Each point is reached from the start by the listed moves, each made once or not at all, plus a little noise. Say if it took an odd or an even number of moves. Then give how often each move was made.

Moves:
(1): .60 .08 -.58 -.57
(2): .13 .70 .14 -.17
Start: -.02 -.01 .39 .42
Points:
.57 .11 -.15 -.16 => odd (1, 0)
.69 .80 .02 -.29 => even (1, 1)
.12 .67 .55 .26 => odd (0, 1)

Moves:
(1): .38 -.01 .18 -.12 -.10 .01 .07 -.01 .06 .01 -.07 -.18
(2): .06 .30 .00 -.14 .01 .09 .03 .10 -.01 .07 -.12 .04
(3): -.12 .10 .31 .14 .01 -.04 .08 -.02 -.20 -.09 .05 -.08
(4): .07 .08 -.06 .27 -.09 .06 -.06 .03 .07 -.11 -.06 .04
(5): .00 .04 .07 .08 .24 -.03 -.01 -.08 .08 .00 .07 .04
(6): -.03 -.07 .04 -.10 .06 .29 .00 .01 .03 -.09 .02 -.07
(7): .01 -.13 -.15 .03 .08 -.02 .47 -.03 -.01 -.19 .11 -.03
(8): .06 -.04 .06 -.01 -.03 -.05 .05 .28 .01 -.17 .01 .14
(9): -.11 -.03 .13 -.04 -.04 -.06 .02 .02 .26 .00 -.12 -.04
(10): .07 -.11 .04 .25 .03 .10 .17 .17 .07 .41 .06 .03
(11): -.12 -.01 .00 -.10 -.18 .02 .01 .03 .17 .06 .38 -.02
Start: -.07 -.19 .11 .07 -.14 -.01 .12 .05 .07 .18 .12 -.04
Points:
-.37 -.42 .48 .27 -.17 .27 .88 .25 .40 .28 .65 -.25 => even (0, 0, 1, 0, 0, 1, 1, 0, 1, 1, 1)
-.21 -.14 .60 .34 -.22 .19 .20 .37 .23 -.27 .03 -.06 => odd (0, 0, 1, 1, 0, 1, 0, 1, 1, 0, 0)
.28 -.09 .52 -.07 -.18 .40 .42 .35 .49 .59 -.11 -.26 => odd (1, 1, 0, 0, 0, 1, 0, 0, 1, 1, 0)
.27 -.18 .72 .43 .06 .02 .44 .11 .09 .51 .25 -.24 => even (1, 0, 1, 0, 1, 0, 0, 0, 0, 1, 0)
.15 -.43 .67 .26 -.10 .25 .94 .19 .30 .22 .17 -.41 => even (1, 0, 1, 0, 0, 1, 1, 0, 1, 1, 0)
-.04 -.23 .11 .49 -.39 .18 .25 .28 .41 .53 .50 .02 => odd (0, 0, 0, 1, 0, 0, 0, 0, 0, 1, 1)

Moves:
(1): .10 .03 -.02 -.02 -.02 .04 .05 .02 .03 -.01 -.03 .00 -.01 .03 .06 .02
 .05 .01 .04 -.13 -.04 .05 .08 .05 .04
(2): -.04 .19 -.06 .03 .02 .02 .08 -.05 -.04 .03 -.06 -.05 -.03 -.02 .00 -.03
 .00 -.02 .00 .01 .01 -.06 -.05 -.01 .01
(3): .06 .03 .21 .01 .01 .05 .09 .01 -.01 .04 .04 .10 .03 -.10 .05 -.13 .04
 .10 -.03 .04 -.07 -.04 -.06 -.01 .01
(4): .05 .00 .02 .21 -.08 .11 -.07 .02 -.02 .05 -.02 -.04 .03 -.01 -.06 .05
 .05 .06 .04 .05 .07 .00 -.02 .00 -.04
(5): .02 .04 .01 .01 .19 .11 -.01 -.02 .04 -.05 -.01 -.01 .06 .06 .02 .12 .08
 .03 -.05 .00 -.06 -.05 -.01 .05 .04
(6): -.01 -.09 -.09 -.01 -.03 .17 .06 -.03 .04 .07 -.07 .00 .13 -.02 -.07 .00
 -.15 -.03 .00 -.04 -.08 -.05 .00 .07 -.03
(7): .03 -.12 -.06 -.01 .06 -.10 .22 .02 -.03 .04 -.01 .00 -.01 .05 -.05 .10
 -.05 .08 .03 -.01 .06 -.04 -.04 .02 -.06
(8): .01 .05 .01 .00 .01 .05 -.04 .17 -.06 -.01 .00 .00 .02 -.04 -.04 .01 .02
 -.04 -.01 -.04 .05 .02 -.02 -.05 -.11
(9): -.10 -.01 .02 .03 -.02 .05 .07 .05 .13 -.02 .05 -.06 -.01 -.03 -.01 .02
 -.04 .01 .02 -.04 .08 -.01 .06 .03 .00
(10): .11 -.07 -.09 .02 .10 .03 .02 .04 .09 .31 .13 -.06 -.02 -.06 .01 .06
 -.05 -.03 -.01 .11 .00 -.02 .00 -.01 .04
(11): .06 .02 -.06 .05 .00 .02 .04 -.01 -.09 -.04 .23 .07 -.03 .01 -.03 .11
 -.06 .00 -.09 -.05 -.14 -.05 .06 .01 .00
(12): -.02 .11 .00 .01 .02 -.10 -.05 -.06 -.01 .10 .01 .24 .00 -.03 -.11 .02
 -.03 .04 .04 .04 .05 .02 -.01 -.03 -.10
(13): -.03 .05 .00 -.05 -.06 -.12 .03 .01 .06 .05 .01 .06 .30 -.05 -.02 .07
 .08 -.05 .04 -.09 -.12 .12 -.02 -.08 -.03
(14): -.09 .04 -.02 -.12 -.04 .08 .03 .03 .01 .03 .04 -.08 .04 .16 .07 .03 .01
 .07 .00 .00 -.10 .02 .02 .14 -.10
(15): -.01 -.03 .01 .07 .02 .03 -.06 -.07 -.01 -.08 .02 .03 -.05 -.04 .18 .02
 .01 .05 .10 -.05 -.02 -.01 .05 -.02 -.11
(16): .04 .00 .10 -.11 -.06 .09 -.01 -.08 -.06 -.01 -.06 -.11 -.10 -.01 -.02
 .24 -.03 -.12 -.04 -.04 .00 .00 -.03 -.09 .00
(17): -.07 -.06 -.05 -.03 -.02 .08 .05 .00 -.02 .06 .01 -.01 .03 .01 -.03 -.01
 .16 .02 -.11 -.03 .03 -.04 .01 -.03 .03
(18): .02 .04 -.02 -.10 -.05 .03 -.03 -.03 -.09 -.05 .04 -.07 .09 -.14 -.05
 .02 -.11 .20 .02 -.06 .06 .05 .05 -.02 .03
(19): -.05 -.03 -.04 -.11 -.01 .06 .06 -.01 -.04 -.01 .08 -.05 .08 .00 -.12
 .01 .13 -.06 .22 -.04 .01 -.03 .00 .02 .02
(20): .12 .01 -.01 -.08 .02 .03 .07 -.04 .06 -.07 .02 .07 .01 -.03 .04 .12 .06
 -.04 -.03 .20 .11 -.11 .10 .06 -.03
(21): .02 -.01 .09 -.01 -.03 .05 -.04 -.04 -.09 .02 .12 -.08 .06 .16 .06 -.02
 -.01 -.03 -.08 -.07 .20 -.11 .05 -.03 -.06
(22): -.02 .04 .07 .00 .03 .03 .14 .06 -.13 .05 .03 .00 .04 .01 .01 .03 .03
 -.08 -.10 .02 .10 .24 -.05 .08 .08
(23): .02 .06 .12 .02 .05 -.07 .02 .09 -.20 .06 -.07 -.10 .02 -.09 -.05 .00
 -.02 -.04 -.03 -.08 .01 .02 .22 .08 -.05
(24): .02 -.02 .01 .01 .03 -.07 -.03 -.04 .03 -.05 .04 -.03 .00 -.08 .11 .03
 .01 .02 -.01 -.08 .00 -.12 -.15 .24 .01
Start: -.01 -.04 .12 .10 -.06 -.01 .02 -.09 -.01 .14 -.07 -.08 .01 .10 .13 .23
 .03 .03 .07 .21 -.02 -.09 .02 .01 -.06
Points:
.24 .01 .26 .34 .02 .55 .42 -.10 -.46 .65 .37 -.32 .29 -.09 .25 .37 .22
 .00 .00 -.13 .07 -.32 .15 .46 -.10 => even (1, 1, 1, 1, 0, 1, 0, 0, 0, 1, 1, 0, 0, 0, 1, 0, 1, 0, 1, 0, 1, 1, 1, 1)
.10 -.02 -.03 -.09 -.29 .41 .19 -.34 -.04 .26 .20 .04 .44 .04 .13 .94
 .35 .00 .27 -.04 -.22 -.31 .11 .37 -.40 => odd (1, 0, 0, 1, 0, 1, 0, 0, 0, 0, 1, 1, 1, 1, 1, 1, 1, 0, 1, 1, 0, 0, 0, 1)
.15 .08 .01 .12 .23 .52 .60 .19 -.25 .55 .04 -.46 .42 -.23 -.26 .73 -.03
 .07 .16 .29 .41 -.12 .24 .33 -.16 => odd (0, 1, 0, 1, 1, 1, 1, 1, 1, 1, 0, 0, 0, 0, 0, 0, 0, 1, 1, 1, 0, 1, 1, 0)
-.10 .33 .47 -.19 -.11 .27 .33 -.22 -.38 .41 .13 -.12 .12 .27 .07 .37
 .17 -.07 .07 .17 .19 -.04 -.12 .09 -.20 => even (0, 1, 1, 0, 0, 0, 0, 0, 0, 0, 0, 1, 0, 1, 0, 1, 0, 0, 1, 0, 1, 1, 0, 0)
.03 -.05 .20 -.27 -.04 .15 .56 .04 -.23 .51 .15 -.53 .40 -.06 .13 .83
 .04 .06 .36 -.20 .04 .30 .35 .21 -.20 => even (1, 0, 0, 0, 0, 0, 1, 0, 1, 1, 0, 0, 1, 1, 1, 1, 0, 1, 1, 0, 0, 1, 1, 0)
.03 .00 .13 .29 -.09 .39 .33 -.04 -.32 .29 -.24 -.26 .04 .02 .07 .64
 -.09 -.06 .08 .11 .17 .00 -.14 .01 -.32 => even (0, 1, 0, 1, 0, 1, 1, 1, 0, 0, 0, 0, 0, 0, 1, 1, 0, 0, 0, 0, 0, 1, 0, 0)
.05 .52 .58 -.04 -.29 .26 .18 -.01 -.31 .37 .05 -.20 .46 -.15 .00 .63
 .04 .18 .01 .13 .35 -.17 .29 .01 -.54 => odd (0, 1, 1, 1, 0, 0, 0, 1, 1, 0, 0, 1, 1, 1, 0, 1, 0, 1, 0, 1, 1, 0, 1, 0)
.28 .12 .02 -.05 -.05 .14 .38 .19 .01 .35 .40 -.08 .40 -.19 .08 .69 .00
 .02 -.06 .13 .08 .20 .26 .08 -.05 => odd (1, 0, 0, 0, 0, 0, 0, 1, 1, 1, 1, 0, 1, 0, 0, 0, 0, 1, 0, 1, 0, 1, 0, 0)

Moves:
(1): .16 .03 -.12 .04 .00 .00 .03 .05 .09 -.03 .06 -.09 -.07 .06 .01 -.06 .00
 -.01 -.05 .14 .11 .07 -.04 -.01 -.08 .03 .05
(2): -.08 .15 .06 -.04 .02 .01 .08 -.12 .07 .03 -.02 .07 -.03 .03 -.11 .06
 -.06 .11 .00 .01 .01 -.02 -.01 -.06 .03 -.05 -.09
(3): -.05 .08 .15 .03 -.02 .00 -.10 -.02 .09 .07 .00 .09 .03 -.06 -.07 -.14
 .04 -.10 -.11 .11 -.04 .03 -.07 -.05 -.15 -.05 .00
(4): -.03 -.01 .02 .10 -.10 .04 .05 -.03 .02 .01 .04 .04 -.02 .04 .05 .00
 -.05 -.06 .01 .09 .00 -.02 -.02 -.09 .06 .09 .02
(5): -.04 -.08 .00 .06 -.03 .01 .00 .04 .03 .04 .06 .00 -.08 .05 -.03 .00
 -.01 .02 -.03 -.05 .01 .03 -.02 -.04 -.02 .01 -.09
(6): -.10 -.03 -.06 -.11 -.06 .05 -.01 -.09 -.02 -.01 .02 -.04 .03 -.07 .01
 .00 .01 -.01 .04 .01 .00 -.02 -.11 -.02 -.02 -.06 .02
(7): .02 .02 .04 -.07 .04 .03 .08 -.02 -.03 .09 -.04 .05 .07 .10 .05 .01 .16
 -.09 .09 .03 -.01 .10 .07 .00 .04 -.04 -.10
(8): .08 .02 .00 .00 .05 -.03 -.02 .17 -.05 .09 .07 .08 -.03 -.06 -.06 .01
 .00 -.05 -.09 .04 .13 -.02 -.08 .04 -.09 .03 .01
(9): -.04 .02 -.05 -.08 -.03 .11 -.02 .12 .08 .02 -.05 -.07 .00 .02 -.08 .01
 .07 .13 .05 .01 -.04 -.07 .02 -.01 -.03 .01 -.10
(10): -.01 -.05 .12 .09 -.03 -.02 -.10 -.15 .12 .12 -.12 .01 -.03 -.01 .00 .02
 .06 -.04 .00 .03 -.01 -.04 -.05 .14 .02 .03 .02
(11): -.11 .04 -.01 .08 -.11 .06 .10 -.05 .01 -.01 .13 -.03 .03 .01 -.09 -.09
 -.04 .10 .04 .06 -.08 .05 -.03 .10 -.11 .07 -.04
(12): .01 -.10 .00 .05 .04 .01 -.01 .03 .05 -.05 .00 .11 .06 .02 -.07 -.02
 -.07 .05 -.03 -.02 .04 -.07 -.06 .00 -.03 -.03 .03
(13): .00 .04 .01 .09 .14 .06 -.08 .02 -.08 .06 .02 -.02 .06 .06 -.01 -.06 .07
 .02 -.06 .01 -.03 -.05 -.11 .00 -.01 .01 -.03
(14): .06 .19 .00 -.05 -.12 -.01 .02 -.02 -.05 .10 -.09 -.05 .08 .20 -.01 .01
 -.02 .01 .02 -.03 -.02 -.08 .00 -.08 -.14 .04 .03
(15): .02 -.03 -.08 .03 .04 .05 -.08 .00 .07 .05 .00 .04 .10 -.01 .09 -.07
 -.17 -.04 .03 .00 .05 .10 -.08 .02 .05 -.03 .02
(16): -.03 .01 .02 -.06 -.06 .07 -.06 -.04 -.04 -.08 .03 .00 .07 .02 .00 .13
 -.03 -.03 -.07 -.03 -.07 .01 .02 .05 -.02 .04 .03
(17): -.15 .06 -.09 -.01 .05 -.05 -.09 .00 .06 .00 .05 .13 -.05 .08 .06 .02
 .11 .02 .10 .01 -.10 .10 .06 -.09 -.04 .07 .04
(18): .01 .03 -.01 .00 .00 -.01 -.04 -.02 .12 .06 .06 -.07 -.01 -.01 .07 -.01
 .08 .07 -.01 -.07 .00 -.08 .05 -.08 -.05 .03 .07
(19): -.01 .00 -.02 .04 .01 -.03 -.01 -.05 .00 -.04 -.06 -.07 .06 -.02 -.13
 .06 -.03 .05 .15 -.04 .10 .05 .00 -.06 -.01 -.02 .02
(20): -.01 -.03 .02 -.07 .02 -.03 .08 .03 .03 .01 -.02 -.08 .09 -.05 .01 .04
 .04 .17 -.05 -.04 -.11 .05 -.02 -.07 -.10 .00 -.04
(21): -.23 .09 .01 -.15 .05 -.07 .00 -.02 -.03 -.04 .06 -.03 .04 -.02 .05 .05
 .00 -.02 .02 .08 .14 .00 -.07 -.04 -.19 .01 -.04
(22): .00 .04 .16 -.18 -.05 -.10 -.02 -.06 .00 -.04 -.02 -.02 -.03 -.06 -.12
 -.11 .05 .13 -.02 -.02 .14 .12 .10 -.03 .02 .05 .12
(23): .04 -.07 .04 -.02 .05 .15 -.09 -.04 -.09 .03 -.07 -.04 -.06 -.01 -.03
 -.03 .00 -.04 .09 .09 .02 -.06 .02 -.02 -.06 -.04 .05
(24): .02 .01 .03 .01 -.10 .01 -.05 .05 -.02 .02 -.04 .02 .00 .01 .05 -.02 .07
 .08 .02 .01 .01 .07 .00 .08 -.07 -.03 .02
Start: .03 -.01 -.11 -.12 -.04 .08 -.06 -.06 .05 -.10 -.05 .04 .17 -.04 .07 .01
 -.03 .00 -.06 -.18 .02 .10 .07 -.02 -.05 -.01 -.02
Points:
-.33 .12 -.14 -.39 -.20 .53 -.26 -.10 -.08 .19 -.19 -.22 .62 .28 .11 .16
 .07 .21 .23 -.05 .09 .19 -.24 -.26 -.58 -.01 -.21 => even (0, 0, 0, 1, 1, 1, 1, 0, 1, 0, 0, 0, 1, 1, 1, 1, 0, 0, 1, 1, 1, 0, 1, 1)
-.28 .13 -.04 -.18 .10 .23 -.64 -.15 .23 .21 .18 .06 .06 -.02 .06 -.07
 .29 -.17 -.24 .18 .18 .07 -.33 -.13 -.77 .09 .12 => even (1, 0, 1, 0, 1, 1, 0, 1, 0, 1, 0, 0, 1, 0, 0, 1, 1, 1, 0, 0, 1, 0, 1, 0)
-.24 .08 .23 -.28 -.17 .13 -.19 -.17 .25 .17 .07 .06 .17 .03 -.02 -.33
 .46 .36 .06 -.04 -.15 .52 .24 -.22 -.59 .07 .03 => even (0, 0, 1, 0, 1, 0, 1, 0, 0, 0, 1, 0, 0, 0, 0, 0, 1, 1, 0, 1, 0, 1, 1, 1)
-.36 .18 .09 .00 -.21 .34 -.28 .04 .30 .28 .10 .12 .55 .16 -.13 -.10
 -.16 .16 -.34 .07 .01 .04 -.50 -.03 -.81 .24 -.18 => even (0, 0, 1, 1, 1, 0, 0, 1, 1, 1, 1, 1, 1, 1, 1, 1, 0, 0, 0, 1, 1, 0, 0, 0)
-.20 .27 -.11 -.52 .03 .31 -.17 -.05 .31 .03 .19 .08 .42 .08 -.05 -.04
 .04 .20 -.17 .11 .46 .15 -.24 -.24 -.37 .09 .00 => even (1, 1, 0, 1, 0, 1, 1, 1, 1, 0, 0, 1, 1, 0, 1, 1, 0, 1, 0, 0, 1, 1, 0, 0)
-.35 .18 .02 -.55 -.03 .13 -.22 -.19 .23 -.07 .24 .03 .38 -.11 -.22 -.13
 .30 .24 .03 .16 .29 .43 -.09 -.26 -.94 .09 .21 => odd (1, 0, 1, 0, 0, 1, 1, 1, 0, 0, 1, 1, 0, 0, 0, 1, 1, 1, 1, 1, 1, 1, 1, 0)
